Rows are points. Examples show where two turns around zero, p and q, send a point. Write where each new point lands after one turn and then the other. Backwards means that the second turn is done in reverse. Each puzzle has new turns, and all numbers are rounded.
(in the rows, 128 means zero)

Turn p:
[116 181] -> [ 86 162]
[148  99] -> [162 118]
[104 111] -> [120 100]
[124 140] -> [117 135]
[148 109] -> [155 126]
Turn q:
[149  72] -> [109  71]
[116 142] -> [128 146]
[113 137] -> [122 144]
[142 165] -> [162 148]
[119 124] -> [118 131]
Where do these land?
p, then q: [ 92 155] -> [ 92 155]
q, then p: [161 119] -> [161 119]
p, then q: [132 110] -> [132 110]

Turn p:
[126  52 120 110] -> [109  58 157 138]
[146 150 113 116] -> [141 130 100 113]
[121 115 117 146] -> [133 121 133 152]
[135 163 156 146] -> [142 172 136 115]
[112 160 134 122] -> [114 158 113 123]
Turn q:
[154 141  94 147] -> [120 157 109 161]
[136 122 147 131] -> [140 115 139 135]
[ 76 127  92 101] -> [ 94 138 101  75]
[133 114 124 174] -> [103 112 129 166]
[153 116 148 104] -> [168 117 126 127]
[113 106 143  91] -> [147 105 121  91]
[131 170 147 149] -> [123 152 170 142]
Where do these land?
q, then p backwards: [168 138 162 141] -> [136 107 126 178]
p, then q: [117 104  97 120] -> [105 102 109 139]
p, then q: [102 101  99 147] -> [ 95 102 132 158]
p, then q: [103 111 142 111] -> [111 109 141 104]
q, then p: [165 169 159 108] -> [167 156 139  83]
p, then q backwards: [113 145 109 141] -> [150 129 105 136]

Turn p:
[142 144 129 150 161 140 111 142] -> [149 153 135 137 136 124  96 147]
[145  90 136 109 150 154 146 109] -> [125  93 128 118 166 155 107 122]
[127 147 163 150 110 156 134  98] -> [131 139 152 155 113 168 124  98]
[102 123 144  96  98 110 108 149] -> [ 85 121 136 109  97 102 136 120]
[147 147  93 138 152 168 124 126] -> [146 157 103 127 145 160 108 155]
[ 89 118 133 142  87 111 132 159] -> [ 93 118 127 159  96 100 154 134]
[158 145 126 111  91 108 119 147] -> [134 125 144  98  90 127 151 150]
[101 122 118 130 158 107 172 110] -> [131 127 118 143 180 112 157 108]
[140 116 111 125 145  98 105 113] -> [156 120 109 105 129 103 119 118]
Turn q:
[129 143 172 144 162 170 118 135] -> [122 128 140 138 177 160  96 100]
[124 140 119  89 119  89 148 113] -> [125 131 139  99 125  87 150 156]
[144 137 141 135 128 147 135 160] -> [148 123 136 139 145 158 122 139]
[119  88 149 154 120 125 108 140] -> [145 112 135 150 102 129 100  99]
[138 148 101  89  90 117 146  87] -> [119 160 135  85 110 112 177 144]
[112 145 143 166 141 147 137 139] -> [105 127 141 161 144 153 110 128]
[142 100  90 112 126 101 144 104] -> [128 112 107 116 105  97 172 127]
[ 99  93 119 139 138 144 101 156] -> [127 100 103 134 104 144  86 118]
[145 158 117 124 128 112 114 118] -> [132 160 115 129 140 113 138 140]
Where do these land?
p, then q: [133 139 133 144 132 115 107  31] -> [120 175 110 106 138 128 196  76]
q, then p: [126  91 133 101 193 121 120 138] -> [146  88  86 100 153  98 106 118]
p, then q: [117 117 143  98 124 136 112 139] -> [118 128 132 104 112 115 101 127]
p, then q backwards: [110 149 143 125 108 132 134 154] -> [111 145 122 145 107 121 146 108]
p, then q backwards: [136 152 114 132 109 127 130 121] -> [145 129 112 127 103 135 127 125]
p, then q backwards: [118 155 148 145 111 134 131 155] -> [117 146 130 155  97 114 141 120]
q, then p: [111  56 120 139 131 134 130 149] -> [129  67  95 134  99 145 120 118]
p, then q: [183 139 140 129 138 119 118 118] -> [176 137 134 108 150 136 134 112]
p, then q: [115 120  82 142 123 113 132 150] -> [130 110 110 151 113 124 144 168]
p, then q: [136 143 124 126 120 114 154 101] -> [121 119 141 122 147 137 162 121]
q, then p backwards: [123 148 127 128 118 163 138 152] -> [151 136 126 120 125 168 141 130]

Turn p:
[187 131 110 135 129 131 110 151 147  91 114] -> [181 117 115 126 118 155 151 123 169 114 111]
[100  85 145 130 124 104 152  85 183 170 148] -> [124 166 108  99 142  92 108 127 109 189 178]
[104 116  97 149 143 145 170 120 119 176 131] -> [130 143 136 148 130 135 108 166  69 156 136]
[122 147 131 133 116 126 127 122 125 100 150] -> [119 112 126 141 112 128 125 114 140 112 150]
[101 164 126 154 130  88 105 110 138 159 116] -> [ 94 185 112 154 142 134 104 126 142 124 133]
[131 131 167 139 138 154 156 156 113 116 156] -> [120 103 169 120 102 116 147 161 134 121 147]
[142 150 118 137 173 150  89 131 107  89 160] -> [130  78 134 155 161 152 132 145 164  94 142]
[135 131 108 140 147 111 114  81  84 174  85] -> [134 177 149 149 185 143 108 113  92 112 104]
[138 157 110 115 127  96 150 147 124  89  98] -> [141 138  95 135  99 127 150 123 124  76 112]
[148  72 116 107 101 111 103 162  98 145 129] -> [158 110 139 124 133  86 106 116 135 149  67]
[149 149 146  91 116 154 100 131 138 116 160] -> [117  87 134  90 123 148 111 114 162 118 133]
[109 113 152 130  88 150 153 135 156  98 129] -> [117 113 127 116  81 118 160 106 125 158 148]
[ 98 118 140 103 130 144 136 133 131 142  90] -> [ 98 134 122 106 133 127 152 128  98 143 104]
Turn q:
[151 133 135 142 148 128 127 111 164 139 187] -> [114 141 115  99 132 113 112  88  94 138 168]
[156 149 166 174 129 149  83 112 154 188 132] -> [170  90 118 117 122 124  74  91  81 171 128]
[114 136 119  84 129 145 154 138 105 109 106] -> [134 151 152 128 134 142 133 154 166  96 117]
[155  91 110 116 134  88 171 129  87 108 139] -> [127 169 132 131 125 108 199 156 115 117 137]
[102 161 102 126 113 141 116 105 134 116 110] -> [114 126 109 147 125 160  92 147 140 114 124]
[ 92 127 135 155 118 173 102 137 138 116 117] -> [125  96 121 139 140 168 112 104 160 149 121]
[142 104 131 127 137  82 146 104 129 101 133] -> [112 153 102 135 123 104 166 123 106 108 119]
[161 109 172 151 146 133 142  90 121 175 160] -> [162 160 136 110 134 119 129  87  68 163 125]
[ 92 137 169 154 115 104  93 122 167 180 160] -> [ 91  96 146 135 120 109  82  82  85 166 110]
[155 100 122  86 144 102 157 139 137  92 107] -> [129 153 114 107 123  90 169 142 155  89 116]
[121 134  96 131 130 131 169 157 118 119  98] -> [137 145 131 156 131 116 137 161 173 131 141]
[137 147 135 120 110 119 137 150 105  96 130] -> [133 121 146 145 109 134 149 132 137  95 145]
[104 139 107 116 151 136  92 150 110 124 108] -> [124  92 135 129 166 139 120 159 144 116 123]
[109 126  92 110  88 160 102 149 125 130 106] -> [117  99 134 115 109 164 116 167 167 141 119]
Where do these land?
p, then q: [113 122 158 116 172 114 105 118 126 112 130] -> [ 98 146 125 131 165  95 135 117 141 112 135]
p, then q: [120 132 136 163 104 175 163 132 136 103 132] -> [134 153 161 132  91 152 140 103 122 168 133]
q, then p backwards: [142 123 117 166  91 163  85 117 153 154 107] -> [132 114  78 109  96 161 124 146 170 134 155]
p, then q: [133 171 137 110  97 129  96 114 107 107 133] -> [105 134  90 125 129 166 122  99 136 116  99]
q, then p: [114 104 113  74 175 103 126  87 141 151 118] -> [ 95 135  88 130 148 129 150 145 121  71  84]
q, then p: [112 153 135 167 111 128 131 128 164 148 121] -> [127 149 134 155 150 133  99 107 148 161 125]
p, then q: [119 127 166 142  90 123 134 159  94 150 102] -> [137 122 145 176  98 122 109 114 127 112  83]
p, then q: [129 132 102 108 141 119 159 182 103 132 108] -> [150 104 130 155 107 125 164 163 164 116 121]
p, then q: [137 121 114 121 134  96 147 109 111  84 122] -> [126 149  96 140 122 130 164 134 110 107 153]
q, then p: [174 161 133 139 160 157 108 118 125 181 172] -> [137  90 167 104 175 116  76 128 150  94 116]
p, then q backwards: [139  95 120 102 107 107 158 169 158  97 124] -> [188  97 134 134 109 113 123 133 157 129  94]
p, then q: [104  96 104 128 153 123 126 105 118 118 167] -> [115 116 121 122 162 110 163 133  95 152 144]
